Rows are points. A path goes straight from each point to the next, and from the last back to the first. The post is the endless flat space through its rows: a point in 2 columns, a line in 3, a plane in 4, and so on, so that a path can go around it. How many times does the path go around the post? Going back the other way cancels.

Post (2 x 3):
[[ -5 -31  35]
 [-17  23   2]]
Path (21 x 3):
[[  8  29   2]
 [-19  16  26]
 [-39 -19  32]
 [-26 -24  -4]
 [  6 -16   6]
 [ 28   9  38]
 [ 28 -35  25]
 [ 11 -29  17]
 [ 40 -25  53]
 [ -4   8  23]
 [-12  37  27]
 [-37 -18  48]
 [-18 -10   2]
 [ 25 -25  -2]
 [ 20  19  33]
 [ -6  32  50]
 [-39  14  42]
 [ -4   0  54]
 [-57 -38  59]
 [-25 -26 -15]
 [ -1   9 -10]]
Times around: 3

Post (7 x 8):
[[ -1  10 -27  15  -2   9   8 -14]
 [-51  16  28   0  -7  14  -4 -23]
 [ -8 -20  18  11  37 -21  -1   2]
 [-11  16  11  -2 -27 -12 -42 -15]
 [-45  13   1  19 -15  17   7  24]
 [ -7 -17  11  25  19  11 -18  -4]
 [ 25 -41  -1 -41   5  50 -14  59]]
Path (27 x 8):
[[-35   5 -17  26 -24  -4 -26   5]
 [-47 -13  33  43  21   1 -20 -40]
 [-12 -50  58 -12  -9  36 -22   6]
 [  4   0  40  30  10 -45 -28  11]
 [ -8  48  -5   0 -35  39  43  10]
 [ 43  27  -5  12 -11   8 -20 -18]
 [-15  27 -14  45  47 -30  13   6]
 [-57  11 -32  13  43 -27  30 -20]
 [-12 -27  -7 -28 -32   4 -34  -6]
 [  6  -9 -10 -13  -9  20 -49 -24]
 [ -3  -8 -12 -10  43  -4  -7  29]
 [  5   0  24  10   9  12 -12   3]
 [-19 -23  28   2 -14  62  37  35]
 [-19  -6  22 -25  -1   5  19 -22]
 [-16  11  26 -10 -15  26  37   5]
 [ -9  10  35 -10 -16  63 -54   7]
 [ -3 -12  -2  -4   2  12 -44  27]
 [  5  -2 -15 -44 -12  13 -17 -22]
 [-24   2  -1  17 -31 -31  17  10]
 [-52 -34  34  27 -15  13 -38 -24]
 [-10 -19  -4  37 -27  -9 -18  41]
 [ 18   0  24 -50 -32 -15 -20  -1]
 [-16 -13 -10  -1  -5 -56 -10  26]
 [-34  -2 -24  25   5  -5 -18   7]
 [-59  11  18   4  20  95  -4  27]
 [  7   8   7   7  29  -3  -5  -7]
 [-20   1 -16  28  26   1 -23  15]]
Times around: 1

Post (11 x 12):
[[ 17  12  -8 -45  -4   2 -25 -15  26  28 -12 -13]
 [-39  27   3 -11  29  19   1  46 -44  36  -4  -7]
 [ 15 -35  24  -4 -35   7 -21   0  13 -22 -20  47]
 [-14 -16 -45  10  14  -3   2 -16 -48 -39  25   9]
 [ -2  47 -35 -55  -5  -2  16 -23 -15  45  35  12]
 [ 25 -27 -19  -9  13 -41   4 -28 -31  20  21   1]
 [ 10 -36   7 -44 -35 -13  42  -9 -14 -37 -41 -17]
 [  0 -26  -3  28 -11 -36  26   7   7 -52  -1  22]
 [-14 -10   4  -6  -3  32   3  39 -32  29  32 -37]
 [ 38 -26  58  -2  -9 -17   7   3  -9 -63  -7  -9]
 [ -6  22 -50  -4  25  23  33 -35 -15  24  14   2]]
Path (20 x 12):
[[  5  29   1 -56  -6  43 -18  23  -7 -21  35 -54]
 [-31 -27 -17  32  47 -36   1  43  -7   7 -11  -7]
 [  2 -41 -35  -9 -35   3  28 -31   7   2  24  -8]
 [-31 -36 -29  20 -35 -17  34   0 -42 -34 -61   7]
 [  3   8 -11   2   0 -18  22  26 -15 -10  -7  18]
 [-19   8 -45 -18  33  27  38  16  25  -4   8  -6]
 [ 40 -12  42 -32  14 -16 -13 -21 -11 -17  20 -21]
 [-29   5  -1  -4 -13  20 -23   6   1 -24 -17  35]
 [ 26  35  35 -16   9 -44  22   5 -52 -21   4   3]
 [ 20  30 -45   3  28  -1 -10   0  45   2 -39  -2]
 [  2  -7 -44 -27  13 -14  33  -9  -5   3  31  27]
 [-28 -43 -29  -8 -28  -6  35 -30 -33  12  34  15]
 [-23 -15 -18  -6 -54  62   0 -20 -13 -13 -14 -23]
 [  3  40  22 -13  29 -34  -1 -39   9  32 -24 -18]
 [-24 -35 -84  64  16   9  38 -10 -50  -4 -28  14]
 [ 22   8  -7 -49 -14 -14  33  28 -21 -31  26 -52]
 [ 29 -57  46 -27  20  22 -27  16 -21 -40   8 -50]
 [ 37 -60  12  16   0   5 -36 -39  -5  -9  27  10]
 [ -5 -29 -69  -1 -30  -7  -8 -54 -40  81  44  41]
 [  9 -40  -7  -7 -16  38  -9   5 -21 -47 -32 -20]]
Times around: 4

Post (17 x 18):
[[-38 -10 -17  -9  -6  -7  -1 -11   2 -38  -6  29 -19  -2  -5   7   1 -17]
 [-17 -14 -18 -35  24  16  33  31 -43 -42  -5  43  36  44 -29  23  20   6]
 [-41  -6   5   6 -39  -2   4   6  17  23 -28  15  -4 -13  17  12  16  13]
 [ -8  -3  -8  -4 -25 -10 -10 -10  -3 -16  -1   2  15  14  18  13 -14  20]
 [ -8  20  -5  -5  -8  -5  11  31   2   2 -15   9 -13   0   3  -2 -12   6]
 [  5 -19  44 -10 -33 -20 -17  -3   3  -6   5  32 -16 -20  24 -11  17  12]
 [ -1  -2 -16  27  31  16  12 -16  -5 -37  -2   8  14 -24   0 -33 -28 -23]
 [ -9  -6 -16  22  -8 -19   3  11 -19  -5  -7   7  -5 -10 -25 -20 -22  28]
 [-36  -2 -52 -18  12  72 -75 -25  15 -66  95 -15  -9  16 -19 -28  11 -26]
 [-20  -5  32  38 -13 -27   0  13  10   8  -4   3  10  11   2   1 -27  14]
 [-21  24   5  10   8   5 -25   3 -30 -13   6  -8   9   9   1  11  18  -1]
 [ -5  49   8 -10 -29  14  -1 -27  26  27  -8 -26  28   6 -13  -3   8  -8]
 [ 44 -18 -16  -5  15  -7 -11  17   4  33   7   0 -13  11 -11  -8   4  -2]
 [-14  16  -3  19  -5 -21  -1  10  16  12  29   5  17 -11  -7  17  -4  10]
 [-27 -15  15 -13  -4  15  21 -19 -26  -1 -21 -33   4 -24 -23  45   3 -23]
 [-25   6   1   1  -2 -37  10   6   6   1   1 -24  33   4   7  -8 -10   2]
 [-24   6   5  15 -14  -9  13 -15 -20   9  17  13  -7  -3  13 -10 -26  -2]]
Path (26 x 18):
[[-13   2 -11 -29  -7 -64  24  27  13 -21  27  45  13   0   4   9 -20  46]
 [-67  -3 -44 -28  11 -46  29  -2  -8 -19  24  37  20   2 -14  -4 -30  -8]
 [-12   5 -17   9 -11  27 -13   0 -11 -14  26  63  50  14 -14   3  27  12]
 [ 11  28 -10  32   4 -15 -15  13   3 -26  48 -23  75  -4  -9  11  21  10]
 [-31  -8 -16 -32 -14 -11  -1   7 -25 -22  25   2  -1  17 -28   7  20   1]
 [  7  15 -20  21  46   5   9  29  32   1  21  -4  25  -4  11 -34  19 -12]
 [-37  22  -9  29  -2 -12  12 -25 -28  10  53  17  10  -3   2 -17 -51  31]
 [-28 -12  25 -29 -31 -67 -17 -22 -11 -33 -25   3 -20 -12 -25   6  -8   5]
 [ 22  29  49 -21  -8 -16   2   6 -12 -23  -8  32   1 -50  14   4   0  23]
 [ -7  43   8  -6  -5 -41   9  21 -12  -5  10  16  40  10 -13 -11   0  42]
 [-41 -11 -13   7  -5 -11 -39  24 -17  24  20  13 -52 -19  26   2  15 -10]
 [ 13 -34   2  26 -15 -23   5  -1 -22 -29  25 -22  15 -16 -32  15 -44  -9]
 [-28  -2 -30  40 -27  28 -34  33  13  27   7 -18 -45   6  20  -4   6   6]
 [-13 -29  -4   0 -10 -31  -5  -6  19 -18   2  25 -49  -2  31  -5  -2  -2]
 [ 16  -8  37 -15  -8 -54 -21 -22  22 -12  25  39  32  12  89   2  11   5]
 [ 32  -5 -14  -9  24   8  -8  37  15  17  48  11   0 -20  -6 -38 -17 -12]
 [ -1  -1   6  12  -4 -34  15  28 -44  26  24   1   9   3  15  16 -27  10]
 [  9   5 -13  37  -2 -14  19  23  14  18   4   1 -12  31  -2   3 -20  -7]
 [-32   9  32 -14  10 -33  43   8  -9 -26  -5  13  14  15  13  25 -19  17]
 [ -7   0  15  38  28 -17  -8 -10  12  27  41  -7  40  -6  10   0 -25   0]
 [-23 -43  -4  -3  40  -7 -12   5 -16 -36 -18 -18  42   7  -2   6   3   0]
 [ -6  -7  42  12  35 -13  10  53 -19 -14  25 -18  -5  16  49 -11 -18  15]
 [  5  10  18   9 -37  -1  15   9   1  36   5  -2 -20  13   4  30  -8  12]
 [-18  -4   5  23  40  14   0  21 -28  10   9   0   5  11 -18  20  50  -8]
 [-25 -11  14   7  24  18  24   3 -42 -18 -38  15  24  -5  43 -18  -4  -2]
 [-20 -18  24  43  44  -7 -13 -21 -24  16  41  14  27  -7   0   8  16 -11]]
Times around: 3

Post (17 x 18):
[[-12   0 -34 -38  13 -12 -22 -12   3  -5 -18  16   9  16  28  15  31 -23]
 [ -3 -22  16  28  15  -3 -25  25  -4   0 -15 -18  15 -25 -11  18  17  -7]
 [ 24 -24   6   5  16 -10 -12  31  47 -46  39  -2 -12  -3  17 -28  13  -9]
 [ 19 -11 -17  -3  11   6  26  27  -6 -27  12  21   3  -3  23  -5  -6   1]
 [ -1  -9  16  18  12 -10  23 -20  12  -7   1   2 -28  28   9 -25  -2  15]
 [ -5  20  -8 -29   4 -29  10 -21  -1  -1   8  19  -7 -16  -2   6 -20 -11]
 [ 17 -29  -6  -1 -12 -19 -12   7   0  -7   4  12  13  18  22  16 -17 -13]
 [ -8   7 -12  -3   8  -7   5 -14   2  21  -3  24  14  19 -10   1 -12   7]
 [-15  39  -6  -9  31  18  -8   2  34  33   2  29 -12  -1  31  -2   4 -27]
 [ -4  26 -20  -5  -2   8  12   7  13   4  -5  11 -24  20  -4  -6  -7 -16]
 [ 14  11  19 -16  -1  10  -7  -2 -11 -24   6  -1   6   7  20 -37   0  10]
 [ 16   7  13 -34  -5  -2   6  -8   7  14  -5  14 -19  12  38   1  -3  38]
 [ 21   1 -11   9  -6 -12 -20  18 -22 -23  -3  24   1 -11   0 -13   2  -6]
 [  8  14  27 -21  17 -11  21  27  21  -4  18  17  11  17  -6  22  19  10]
 [ -8  23 -12  -3   0  28 -11   3   6 -13  15  34 -18 -16   7 -13  -7  -9]
 [ 10 -20   9  20  37  32 -15  17 -22  35 -22  14 -16  12 -34  22  14 -14]
 [ 26 -36  -2  21 -24  -4  -4  15   1  -3   8 -10  34 -22  16  -5  21  -7]]
Path (24 x 18):
[[ -5 -22   0   5  18 -31 -58  23  38  18 -16  -2 -18  16  26  12  28  -3]
 [ 14   7   4   8  31  -2  11   4 -24 -21  17   7  11  21 -24  -6  -4 -13]
 [-12  24 -11  20  19   7 -22  14  11 -46  -9  -7  -7   2  -5 -16  48 -58]
 [  2   8   8 -34   1 -18  10 -12  32 -18  17  24 -29 -11 -15  -4  -5  10]
 [-18  28 -15 -95 -26 -12  -7  -8   4 -10   9  41  12  29  20  36  -5  -4]
 [  2  22  -2 -25  -4  -1  11  23  -2 -26   8   2 -43  20  52 -11 -17  -4]
 [ 32   3  15  49  16  51   8  14 -18  31   1   8  13 -37  28 -34  -3  16]
 [ 23  -9   2  -9  44   3  19  19 -12   9   2 -10  -4  26  -4   3   6  16]
 [ 17  -7   1  -6 -26 -21 -12  -6   0  -2  14  14 -32  21  -6 -21 -11  19]
 [ 18 -13 -33 -32  32   7   5  33 -36 -42  -8  51  15 -11  62 -10  18  -9]
 [  5 -17  31 -13  30   2 -12  13  -2 -28 -15  -2  11  12  13  21   1   4]
 [ -3  19  -9  35   6   7   5 -22  -1  14   3  22  19  16 -20 -22   6 -42]
 [-26  31  20  26 -10  -7 -34  -8  24   5   7  -8 -28  29 -17  18 -18  -8]
 [ 19 -22   9   3 -14   4 -17   7  -5   2  10  17 -23  35   5  -8 -21  -2]
 [ 20  -6  22 -19  56  12  29  18  -3   0  10  52 -16  21   8 -12   2  55]
 [ -4  -2  11 -16  52 -29  -9  40 -46   9 -10  14  34 -15  19  42 -30   2]
 [ 36  -8   3  20  32  31  -9  25 -15 -24  23  15 -12 -50   6 -22 -24  30]
 [ -3   7 -59 -10  26 -24   8 -30   8 -36 -15  25 -30  -9  -8  -4  13 -30]
 [-10  22   7 -11   6  19 -20 -19   7   5   1  49  13   8 -34 -26 -14   3]
 [-19 -23  -1 -33  24 -33   7   3  -9 -36  16  10  41  -5  30  30  25 -55]
 [ 26 -20  16  16  -2  26   7  -7   0  27  19  11   8  39  14 -30  17  11]
 [ 24   6  20  22  43  40 -13  10  36  24  11  28  19  20  46 -22  12  21]
 [  4   7 -13 -33   5   1 -15 -10  13   5 -15  32 -22  -4 -18  41 -11 -23]
 [ 13 -43 -39  -1 -16  15   6  -1 -13  -2   0  31  -1  22  -6 -23  27 -35]]
Times around: 2

Post (17 x 18):
[[ -2 -10 -45 -15  27 -20  47   3   8  -6  49  23 -45 -19   9  27   8  30]
 [-31  29  16  29 -69  -1  16  16 -23 -30 -40 -28 -36 -10  52   9  74 -25]
 [  5 -21 -23 -25  46  35  -5 -11 -33   3  34  -7 -24   1  56  16 -32   9]
 [ 22   0  -2   0  -3 -13  34  -3 -10 -11  62 -11 -21 -37  -5 -11 -24   2]
 [-33   4 -15  14  -9  -9  20   4  28 -32 -61  19  -3 -10  -5   8 -46 -20]
 [ 37  17  19  20   7  -1  -8 -55 -14  56 -95  14 -25 -16 -13 -45  11   3]
 [ 10  -4   5  13 -17   2 -18  28  12 -20   1  28   2  12 -15 -17  22 -37]
 [ -5  -7  -4 -30 -44 -14  21 -20  -4  -6  12   9 -23  -8  26  -2 -10  -6]
 [  3 -15  -4  25  -1 -29  -4  -8 -16  -2  13  -4 -17 -70   1  36  37 -11]
 [-26  11  35  52 -11  30   4 -26  14   8 -48  19  -5 -21 -46 -21 -19  -5]
 [-15  11 -23  10  -7  21   8 -25 -10  -6 -22   9   7   9 -12  11 -35 -29]
 [ -7 -22  15  18  17 -10   1 -36  23 -37  -1  -8  -9 -15  -1   7  10   8]
 [  5 -49  15  -6 -14  16  44  13  32 -31  13  25  35  32   7  15 -16 -19]
 [ -7 -36 -25   1   0   3  -9  11  -7 -20  -7 -11  25  -2  12   4  12  15]
 [-12 -30  30 -24  36   8  30 -26 -51   4   4  -2  -4 -17  -2 -16  16 -33]
 [-12 -19   2  22  20 -10  -1 -25 -37 -36  -7  21 -26 -24  -1   8 -11  18]
 [ -5  46   2  15   4 -23  38 -33  19  -5 -33  42  -9 -37  12 -17  15  16]]
Path (31 x 18):
[[-21 -30   2  -4 -10 -29 -16 -29  86 -93   1  75  28 -21   8  12 -13  -2]
 [-12  15   2  -3  -6  23  48 -35  31  -3  -1  17 -34  12  22 -17  -4 -17]
 [ 24  12 -23  28 -11  -7  39  17 -28  21  31 -11  -3 -23  31  -8  15 -14]
 [  5 -41 -34 -11   8  16  19  15 -33 -33  -9 -17  -6   2  23 -15 -21 -35]
 [ -2   9   1  17 -31  18  26 -13   0  42 -55  28  -7 -33 -30  17  36 -23]
 [ -8  21  19 -10  26  20  32  -3 -24   4  46 -17 -22 -27   6  17  27 -44]
 [  9 -26  43  -4 -14 -12  13  12   1   3  -8  40  66 -14 -24  11  17 -56]
 [ 37  -3  -7  -4  16  10  58 -16 -55  40  29 -40 -51  -6  67  14 -39 -38]
 [ 12 -49  11  41  18   8 -20  19  -7 -33  36  63  -3 -14 -28  33   9 -79]
 [ 14  10   3  20 -30   8 -19  -2  23 -32  -5 -21 -36   3  32  -8   8  -8]
 [  0  17  -2   6  12 -13 -28 -23 -29 -50 -58  17 -46 -11  31 -28  -3  42]
 [-30  32  -9  12  49 -14  -6  14  25 -82  18  44 -21 -29 -15   9 -27  -4]
 [-57  38   5  37 -23   0   6 -54 -38 -50 -76  -9   5 -21 -48   3 -27 -50]
 [ 29  20 -15  -2  13 -14 -11 -17 -44  15  -3  30 -47 -30  20  28  -7   2]
 [-40  18  -1  36  62  27  16 -53 -45  26 -76   9  36 -22 -37  -8  18   1]
 [-21 -25 -16 -17   1  30  67 -45 -31 -17  51   0  43  36  31  12  -7  14]
 [-32  -8  27  13   5  34  20 -18  32 -13  12  21   0  -9   1  -8  34 -29]
 [-19  18  -5 -21  22  12   8 -76 -42 -21 -22 -20 -30 -13  18 -16  11  15]
 [ 18  20  34 -18   7  25   7  -2  29 -13 -33 -13 -83  15  42 -54  -4 -31]
 [ -6 -29 -28  42 -18 -10  12   4  32 -44   7  18  11 -24  18  16  19   9]
 [ 16   4  31  53  -9   1  17   0 -17  51  -9   9  -8 -74  -8   4  41  -7]
 [ 17  -7   4  13 -20 -11  24 -32   2 -17  15 -39 -20  -1  25  10   4 -13]
 [-42 -37  23   9  11  -7  -2  10  26 -44   0  19 -12 -39  22   0   0 -13]
 [  0 -43  74 -36  10  -9  54 -28  43 -33  18 -27  -3 -14  31 -25  62 -42]
 [-19 -15 -55  16  37   1  16  -7 -29 -21 -38 -26  17 -20   4  31   9  26]
 [ 34  -8  76  11  12  -8  15 -65  -6 -14  13   2  -8 -18  27   5  16   9]
 [-15 -21  -7   9  14 -24 -17 -10 -86  -8 -19   9  24  -9   0 -21  13  13]
 [-35   3 -27   9 -29  24  70 -11  43  24  17   5  12   9   7  17  14   5]
 [-32 -41  -8   7 -11  17  63  39  14  -3   3  27   6 -51  23  20   1 -15]
 [-28 -23  27 -12 -13  35  14 -20   5  -9 -31  48  22  -2  -5   4   4 -11]
 [  6  15  17  14 -12   7 -16 -55  -9 -48  -4  20   7  11  25  23  34  38]]
Times around: 3
